Every row gives one point. Any point is a mix of the corners, with weights that add up to 1. It lies inside the corners' shape when no weight is negative. Is each point inside? If not, which corners have a negative weight?
In the rows, zero is written as 128.

Corners:
(1): [ 93 105]
(2): [178 113]
(3): [156 133]
Points:
[115 119] -> outside (2)
[156 112] -> inside
[177 132] -> outside (1)
[ 95 101] -> outside (3)

Corners:
(1): [ 92 205 143 156 127 110 116 166 152]
(2): [170 182 104 128 145  95 150 183 135]
(3): [104 122 110 161 143 130 105 184 151]
(4): [103 136 148 120 136  99  90 156  89]
(5): [ 97  85 117 179 102 150 162  91  85]
(6): [146 168 150 170 143 104 129  89 158]
(7): [169 116 136 119  65 142 131 118 107]
(8): [ 98 146  70 189 143 116  87 111 141]
(9): [ 97 105  65 102 156 122 117  87 139]
(10): [112 162 161 127 117 163 131 155  95]
Points:
[105 154 124 152 141 113 115 147 131] -> outside (7)
[152 158 143 169 101 133 157  99 124] -> outside (3, 4, 9)
[100 148 109 169 139 130 123 136 139] -> outside (4, 7)
[117 145 122 155 127 107 114 168 113] -> outside (6, 9, 10)
[133 160 137 125 109 119 105 180 122] -> outside (5, 6, 9)

Corners:
(1): [183 130 105 171  15 116 129 160 121 124  97 164 138 168 141 122 128 114]
(2): [140 149 131 163 109 110 153 134 151 134 162 132 168  89 157 109 145  93]
(3): [122 123 149 147 140 138 248  91 161  86 148 133 115 190 125 126 103 116]
(4): [ 87  91  64 126 152 147 123 105 127 100 133 161 145 119  95 155 134 181]
(5): [166 147  81  87 148 118 122 115 126 106 163 137  67 115 133 179 143 135]
(6): [120 146 127 118  94 127 192 107 116 142 133  63 113 101 142 133 140 155]
(7): [ 94 113 121 136 161 148 101 147 167 102 143 119 149 202 106 132 159 132]
(8): [141 172 114 143 131 125  98 100 186 106 172  90  69 107 117 131 161 148]
(9): [127 156 132 157  93  74 141 111 126 110  40 134 147 121 175 198 112 134]
(10): [144 108 131 154 108 156 118 116 167 105 154 132  65  99 110 146 130 137]
(11): [148 138 125 137 143  44 131 109 119 137 142 113 144 124 140 166 150  96]
(12): [151 147 102  24 105   7 118 121 146 151 163 108 131  99 128 147 110 143]
(13): [156 172 131 137 149  62  93 144 147 182 152 125  68 121 145 130 168 131]
(14): [124 143 113 119 135 137 117 105 134 140 150 148 134 110 105 139  87 135]
(15): [162 151 141 151 151 122 137 112 117 123 161 150 143 109 124 115 144 179]
(16): [105 148 130 139 131 146 167 102 106  88 107 154 131 104  99 119 136 126]
(17): [129 135 136 152 118 139 112 140  98  85 156 159 117 136 125 112 104 120]
(18): [114  97 108 112 173 154  95  90 124  97 142 164 134 154 118 109 130 135]
(19): [107 152 134 138  94 138 105 104 133 120 169 156 137 127 121 145 172 155]
Points:
[136 137 120 134 101 113 160 114 119 116 130 141 137 106 134 147 115 136] -> outside (7, 8, 13, 18)
[131 139 117 134 119 109 121 120 129 118 129 130 122 119 134 145 142 140] -> outside (3, 14)
[135 139 110 102 111 112 120 117 143 102 145 145 111 127 109 148 118 149] -> outside (2, 6, 11, 13, 18)
[132 138 116 134 116 100 143 135 147 113 132 113 115 130 131 142 138 119] -> outside (14, 15, 18, 19)
[135 129 123 135 128 113 129 122 131 115 141 149 132 135 125 137 130 130] -> outside (6, 8)
[133 140 122 136 126 111 133 113 133 115 136 132 125 120 126 139 137 132] -> inside
[133 141 125 138 117 120 135 117 132 120 139 132 128 125 129 136 140 142] -> inside
[133 144 120 131 127 109 144 121 128 118 156 134 130 129 124 131 133 136] -> outside (9, 10, 18)
[124 130 118 137 126 123 128 117 131 108 131 142 129 136 128 140 129 136] -> inside

Corners:
(1): [107 131 136 129 112 126 105 113 144 126 116 152 118 142 123 155 113 135
  99 129]
(2): [115 142 140 137 106  99 140 152 126 127 122 153  82 130 104 130 128 150
 131 110]
(3): [139 115  83 107 127  96 107 107 116  60 184 137 127 145 166 174 136 131
 146 127]
(4): [140  92 103 168 123  92 110 149 101 138 115 134 147 132 118  99 125  94
  98  99]
(5): [109 123 147 117 102 132 136 111 131 135 160 125  96 144 137 145 102 143
 147 163]
(6): [130 107 151 157 102 171 115 113 140 135 126 145 129 119 122 128 133 125
 114 116]
(7): [118 142 122 135 106 118 128 168 165 120 176 151 141  93 109 114 106  81
 133 112]
(8): [128  95 147 131 190 145 137 117 147 125 155 137 157 140 135 122 138 121
  91 109]
(9): [124 120 125 150 123 106 150 139 112 132 114  78 143 128 146 147 139 138
 112 125]
(10): [132 119 154 146 108 163 136 122 136 128 114 110 150 150 136 133  91 122
  65  94]
(11): [100 104 123 124 107 163 144 146 158 129 126 130 107  69 104 114 104 118
 125 110]
(12): [152 105 109 121 165 164 138 120 156 110 172 143 173 155 114 159 145  42
 144 117]
(13): [119 129 163 128 132 123 107 130  96 140 110  63 136 155 112  95 126 129
  80 108]
(14): [100 116 155 143 151 110  92 159 118  86 147 131   7 139 122 114  93 159
 141 116]
(15): [121 135 101 149 108 147 143 129 127 148 103 155 145 139 136 104 136 112
  98 155]
(16): [156 103  78 143 105  95 128 116 168 110 152 153 156 136 126 102 154  83
 124 126]
(17): [122  68  78 129 141 110 132 154 132  86 136 155 143 134 113 120 139 137
 145 144]
(18): [144 144 111 141 132 111 158 177 163 121 110 134 134  31  90 118 114 143
 127 125]
(19): [118 133 141 140 128 108 151 127 142  68 102 157 134 140 124 113 124 124
 135 107]
(20): [131 134 156 124 157 115 135 161 140 136 136 129 134 155 138 115 124 133
 157 113]
(21): [135  58 120 130 128 108 130 186 111 109  96 155  77 110 116 110 140 122
 131 149]
Points:
[125 123 133 140 120 116 130 142 131 124 124 129 120 124 125 120 121 129
 116 118] -> outside (12, 17)
[123 121 118 139 120 131 135 135 132 129 123 141 132 134 129 118 128 121
 116 136] -> inside
[127 110 113 138 119 145 138 123 149 130 145 143 149 115 123 135 128 111
 113 122] -> outside (13, 14, 19, 20, 21)
[128 114 126 138 121 122 132 134 134 117 129 130 129 131 127 125 126 122
 119 123] -> inside
[126 116 127 139 126 123 131 135 129 122 129 124 131 130 131 130 129 126
 119 122] -> inside
[126 113 132 139 128 127 127 141 126 120 130 134 126 129 120 118 119 119
 119 115] -> outside (1, 9, 16)

Corners:
(1): [104 165  57 133 104 132 154  92  90 169 142  96  90 104 139 108 127 166
 137 138]
(2): [123 162 140 166 108 109 101 149  98 137 152 155  89 154 167 134 136 127
 157 111]
(3): [137 146  70 151 161 170 155 113  74  85 139 148 129  92 133 110 138 171
 101 150]
(4): [125 136 139 150 170  84 100 117 147 109  90 110 130 123 115 140 151 130
 126 124]
(5): [172 137  89  87  93 151 117 110 147 152 107 167 100 166 175 111 164 123
 173 139]
(6): [151 137 117  74 151  90 139 177 117 101 121 112 106  96  89 127  99 126
 112 120]
(7): [158 137 115  78 107 139 144 108 124  99 143 145 145 147 134 100 122  99
  98  99]
(8): [ 90 186 137  73 156 144 100 115 155 150 146  67 158 132 153  98 155 179
 108 138]
(9): [ 90 160 116 101 187 139 141  98 170 161 117  71 130 124 174  67 154 138
 155  88]
(10): [127 133 100 158 102 134 154 116 142 146 137 126 154 108 164 151 133 131
 133  95]
(11): [108  91 156 146 150 145 130  91 162  45 103 146 122 174 181 143 102 136
 175  96]
(12): [112 106 154 135 143 110 102 164 142 138 136 139  98 142 116  78 155 118
 161 110]
(13): [189 119 122  88 147  94 184 102 104  85 133 163 164  93 165 138 145 105
 151 162]
(14): [118  81 164  79 105 112 161 146 169  71 101 149  78 126 119 162 154 119
 124 127]
(15): [101 126  92  97 168  86  92 173  91  65 132 145 140 155 107 173 119  82
 126 153]
(16): [131 148 149 162 170  98  92 190 160 144  86  79 102 191 131  58 159 143
 156  82]
(17): [ 97  90 159 160 158 115 118 161 145 144  91  78 105 125 126 124 119 103
 108  95]
(18): [132 186 122  78 110 100 125 105 123 161  96  86 116  85 196  55 142 163
 163  91]
(19): [162 163  61 125 179  76 122 156  86  82 152 114 135  96 152  72  79 181
  90 135]
(20): [137  95 136 178 176  61 146 179 107 143 121 151 118 142 131 102 149 167
 146  69]
(21): [ 76 121  91 131 181 144 110 115 121 154 161  73 124 158 136  99 171 116
 164  80]
Points:
[141 126 112 141 141 117 141 109 120 128 123 130 126 116 158 112 136 129
 142 114] -> outside (6, 8, 14, 15, 16)
[125 132 114 105 145 131 128 136 135 115 126 116 125 135 143  98 134 135
 127 103] -> outside (1, 2, 4, 13)
[127 138 104 125 135 119 133 127 118 131 126 125 114 130 144 111 138 142
 139 119] -> inside
[141 135 121 109 151 112 136 132 131 101 114 122 133 124 146 113 125 139
 125 115] -> outside (1, 2, 12, 21)

Corners:
(1): [ 97  82 112 123 114 146 148 105  83 144 182 139 155 126  96 148 177 179
 167  70]
(2): [114 104 104 109 122 130 108 140 174 115 164 128 128 111 164 118 106 169
 129 119]
(3): [102 170 110 159 115 109  84 164 193 115 112 141 100 104 147 124 116  68
 104 150]
(4): [ 65 132  83 125 150 133 107 114 112 138 174 104 139 114  97 102 126 153
 152  62]
(5): [112  64 133  74 153 106 166 133 131 161 165 115 130 115  98 116 146 165
 127  90]
(6): [143 169 150 130 125 125 118 121 143 150 106 146  57 119 124 144 107 122
 116 147]
(7): [123 119 115 105 130 127 170  89  94 162 154 134 165 108 105 129 162 163
 183 133]
(8): [136  95 151  67 129 188 110 119 115 176 100  73 138  89  68 113 177 125
 147 135]
(9): [111 162 128 147 118 163 148 119 138 102  94 116  76  71  51 143 141 114
  77 154]
(10): [104 130  88 118 132  68  94 108 135 124 169 126 149  94 168 149 119 156
 132  58]
(11): [ 90 119 171 123 128 142 111 142 148 111  86 147  97 102 104 140  79 108
  96 184]
(12): [ 98 135 119  85 107 102 142  97 121 114 180  98 119  83 114 146 149 127
 168 110]
(13): [113  98  89 112  96  45  97 143 144 104 157 129 108 139 180 101  86 143
 106 131]
(14): [ 96 138  96 123 108 116 103 146 176 113 130 129 122 142 146 139 102 133
 148 137]
(15): [123  80 169  93 169 196 131  86 131 117  93  92 133 134 103 123 169  98
 180 128]
(16): [122 189 140  87 129 143  79 153 151 103  99 145 117 114 121 103 118  72
  76 176]
(17): [117  81 113  62 109 191 165 107 110 164 121 108 137  88  64 100 151 124
 162  98]
(18): [ 76 153 123 150 115  88 102 129 187 111 146 132  96 125 174 119  65  99
  46 138]
(19): [120 147 119 154 119 110  75 157 176  92 152 123 100 142 151 143  41  81
  77 162]
(20): [135 189 182 158  94 133  91 150 172 109  88 131 101 121 118 119  71  98
 120 146]
(21): [109 106  93 120 124 115 190 141  96 155 169 103 134  91 142 138 154 191
 148  73]
Points:
[103 126 121 115 122 123 118 128 140 122 137 123 118 111 122 127 117 129
 127 127] -> inside
[106 124 119 121 130 117 109 132 145 119 140 126 130 121 136 126 119 130
 118 122] -> outside (6, 12, 17)
[109 157 124 134 129 125 110 143 157 125 120 129 107 104 124 127 104 122
  97 140] -> outside (1, 12, 13, 15, 17)
[107 128 121 118 123 128 131 129 136 128 138 126 117 114 121 123 119 129
 125 127] -> outside (8, 10)
[111 124 118 114 124 122 123 122 132 129 142 120 124 114 123 127 131 130
 131 113] -> outside (2, 11)

Corners:
(1): [144  84 149 132 115 167 142 164 129 127 143 158 118 147 159 121 114 142
 108 114]
(2): [165 109 130  94 110 137 123 135 142 121 143 131 137 124 143  98 198 130
 131 191]
(3): [ 74 164 136 138 136 133 115 115 152 127 119 170 152 128  99  96 125 131
 116 107]
(4): [142 106  96  95 130 134 163 113 132  97 143 106 123 141 112 142 101 108
 120  95]
(5): [163 110 116 160 145 195 107 153 117 119 181 153 121 101 153  97 111 139
 119 121]
(6): [149  82  90  92 126 137 202 121 211 122 112 103 119  97 127 112 151 136
 130 124]
(7): [173  92 147  33 157 112 139 178 106 105 124 139 102 114 150 111 154 132
 149 249]
(8): [114  64 145 167 122 240 155 114 154 143 157 120 125 155  77 110 127 148
  62 141]
(9): [138  85 111 145 140 143 135 139 116 116 127 156 154 137  85 131 151 144
 129 142]
(10): [152 158 120 162 132 155 114 190 132 120 203 120  97 122 123  96 147 130
 132 115]
(11): [133 134 123 125 155 100 143 126 187 106 115 134 122 136 148 184 105  56
 126 107]
(12): [116  96 122 144 137 121 114 134 127 134 125 169 209 114 129 111  92 105
 101  93]
(13): [118  92 124 128 145 117 164 122 145 174 135  80 145 136 129 121 115 126
 149 103]
(14): [150 172 128  54 153  91 142 113 125 202 128 140  99 136 134 114 130  87
 148 113]
(15): [135 236 133 128 135  97 174 125 112 106  94 125 147 133  97 137 118  90
 119 114]
(16): [131 119  41 144 143 111 177 142 130 159 111 124 164 118 134 150 135  83
 107 125]
(17): [142 109 118 123 141 113 119 132 146 122  91 156 100 116 126 109 114 122
 111 111]
(18): [141 118 146  95 168 101 127 119 169 112 124 144 103 145 141 124  90 135
  80  83]
(19): [143 180 141  61 155 100 116 187 123 107 112  47 159 147 149 168 154 115
 134 150]
(20): [150 177 130 102 119 130  90 146 168 222 197 123 100 149 134  81 136 138
 159 168]
(21): [151  64 163  91 142 104 142 121 153 110 112  91 103 134 121 242  95 120
  79 106]
Points:
[124  56 115 129 142 142 159 114 155 132 115 142 135 126 123 151 101 106
 109 106] -> outside (2, 10, 15, 18, 19, 20)
[157  72 143 121 132 145 145 135 140  76 123 146 120 123 122 157 117 126
  91 130] -> outside (3, 13, 14, 16, 19, 20)
[135 109 129 120 139 134 138 131 145 132 130 130 129 132 126 123 120 124
 111 119] -> inside
[136 116 121 119 140 130 137 133 135 133 130 139 139 130 119 125 127 119
 122 124] -> inside
[134 125 135 125 144 129 128 134 139 145 137 145 120 133 127 132 111 114
 114 115] -> outside (2, 4, 6, 19)
[136 108 123 127 138 141 137 138 143 122 133 131 134 130 124 129 123 123
 111 127] -> outside (14)

Corners:
(1): [ 99 184 134 127 134 116  87 172 108 150 166 140 108 149 154 158 113 124
 113 127]
(2): [113 141 175 102  99  77 122 124 100 126 164 116 121 131 153 177  76 127
 102 129]
(3): [182 139 110 162 145 162 121 115 140 115 103  87 103 104  74 101 177  84
 129 169]
(4): [139 113  82 153 110 127 140 164  93  92 121 118 100  76  72 101 131 133
 171  73]
(5): [115 120  55 159  87 127 137  59 153 194  96 104 189  98 147 127 132  64
 156 162]
(6): [159 178 135 103 136 116 114 108 114 122 161 118 122 101 148 123 132 163
 118  60]
(7): [127  93 128 155 163 116 119 155 120 108 177 132 128  87  98  90 127 157
 124 114]
(8): [141 152 205 111 113 128 102 161 114 105 162 153 145 149 170 163 113 112
 132 122]
(9): [ 97 116  34 195  64 155 144 100 135 118 100 100 135 116 147 102 154  68
  87 122]
(10): [129 166 128 119 113  77 139 157  91 130 157 137 126 137 181 127  97 167
 121 144]
(11): [147 126 132 130 128 120 106 136 179  93 149 178 132 179 135 188 156 144
 101  90]
(12): [ 84 174 167 129 131  89  98 118 103 129 112 192  97 155 127 149 179 108
  98  72]
(13): [ 78 149 168  93 150 166 115 131 132  97 125 152 109 168 142 143  80 147
 119 112]
(14): [131 166  88 174  86 164 172  71 137 167  91 100 142  84 156 188 141  87
 118 151]
(15): [163  87  60 119 107 174 183 117 116 141 112 132 118  65  82 133 150 112
 105 130]
(16): [141  79 102 171  98 167 124  79 108 123  79  87  62 101 127 134 178 147
 121 160]
(17): [125 129 151 111 170  94 129 151 102 107 123 150 142 155 186 145  91 129
 136 101]
(18): [110 114 116 124 147 122 169 145  81 126 193 140 115 138  87 101 160 123
 138  99]
(19): [138 117 117 122 124 105 127 123 127  25 178 162  56  74  88  98 136  98
 161 130]
(20): [192  88 139 172 141 132 133 129 146 156 144 139  59 116  84 105 137 123
  89  82]
(21): [151 157 133 173 132 116  80  96 110  92 185 127 130 125 101 108  83 135
 114 122]
Points:
[125 132 126 133 121 119 132 127 107 120 149 134 116 118 133 126 123 124
 125 114] -> outside (3, 11)
[128 134 104 153 103 120 132 105 119 110 141 120 125 107 122 125 147 109
 134 129] -> outside (1, 13, 15, 17, 20)
[127 140  90 129 114 131 136 123 128 112 152 126 132 107 115 130 126 122
 126 119] -> outside (8, 12, 16, 17, 20)
[132 129 120 150 118 126 124 116 125 117 141 129 113 118 113 120 135 120
 125 114] -> outside (1, 15, 17)
[134 135 126 136 126 107 119 136 119 118 170 146 120 124 115 116 142 113
 109 113] -> outside (4, 13, 14, 16, 17)
[149 130 129 142 121 132 127 120 121 105 137 134 102 123 117 131 138 124
 114 108] -> outside (1, 5, 7)

Corners:
(1): [125 132 126 141  93 120 171 133 142 127 170 188 145  71 105  88  87 109
 141  75]
(2): [173 151 171  82 133 139 136 133 155 141 143 120 166  97 186 104 104 158
 176 155]
(3): [120 181  89  85 147 119 106  87 129 146 136  77  84 133 129 204 140 152
 123 135]
(4): [101 172 113 117 123 116 125 180 130 104 163 163 135 105 164 114 143 136
 174 112]
(5): [166 109  85  78 163 125 145 150 152  91 164  79 145 117 122 130 156 195
 151 136]
(6): [144 127 158 152  88 117  99  90  70  96 150  98 102  85 113 198  97 106
 105 135]
(7): [187 163 115  86 142 152 152 114 106 142 137  67 179 146 153 181 146 167
 152 142]
(8): [ 90 145 108 129  97 104 134 125 126  71  90 176 137  77  99 113 150  98
  97 139]
(9): [175 111 133 163 113  78 117 163 115 102 109 110 152 155 141 122 178 172
  77  99]
(10): [105 161 112 150  93 155 156 118 114 163  99  64 137  69 193  95  67  98
 165 143]
(11): [179 145  83 162 100  93 130  72 125 126 116  86  81  81  73 205 151 130
 161 123]
(12): [158 141 141 140 165 107 181 116 140 123 130 158  82 152  64 180 134  78
 154 137]
(13): [ 90 113  97 168 173 102 113  84  75 116 134 170 150  80  77 175 146 103
 139  89]
(14): [137 148 152 145 149 153 121 144 135 132 129 126 118 140 117 145 154  88
 110 118]
(15): [112 115 186 148  98 145 127 135 136 163  95 132  91 158 129 127 141  94
 129 164]
(16): [149 122 155 168 142 134  77 176 116 121 110 131 127 153 122 107 112 155
 151  77]
(17): [103  86 148 155 137 158 119 158 162 104 138 181 188 100 142  82 101  80
 186 139]
(18): [146 132 156 133 155 131 106 104 105 116 113 138  92 149  88 128 121  71
 159 128]
(19): [144 124 134  78  87 134 201 115 173 102 173  68 131 106 142 148  83 155
 162  79]
(20): [117 119 144  77 153 146 130 156 126 162 131 112 176 136 144 146 115  86
 138 102]
(21): [ 98 136 132 135 115 179 108 136 148 129  84 147 103  80 195 109 109  69
 156 154]
Points:
[124 138 127 127 126 129 130 142 132 115 139 136 134 108 139 128 126 121
 154 121] -> inside
[134 136 128 129 124 128 137 136 133 126 127 124 135 116 137 126 127 124
 144 120] -> outside (6)
[137 135 127 123 128 131 133 128 131 121 133 120 135 106 135 136 118 121
 148 118] -> outside (15)
[133 127 135 129 123 137 127 134 126 125 127 121 144 108 141 126 121 119
 146 124] -> outside (3, 12)
[133 133 131 143 135 129 117 129 124 130 122 129 120 112 128 137 128 112
 147 127] -> outside (7, 8, 19)
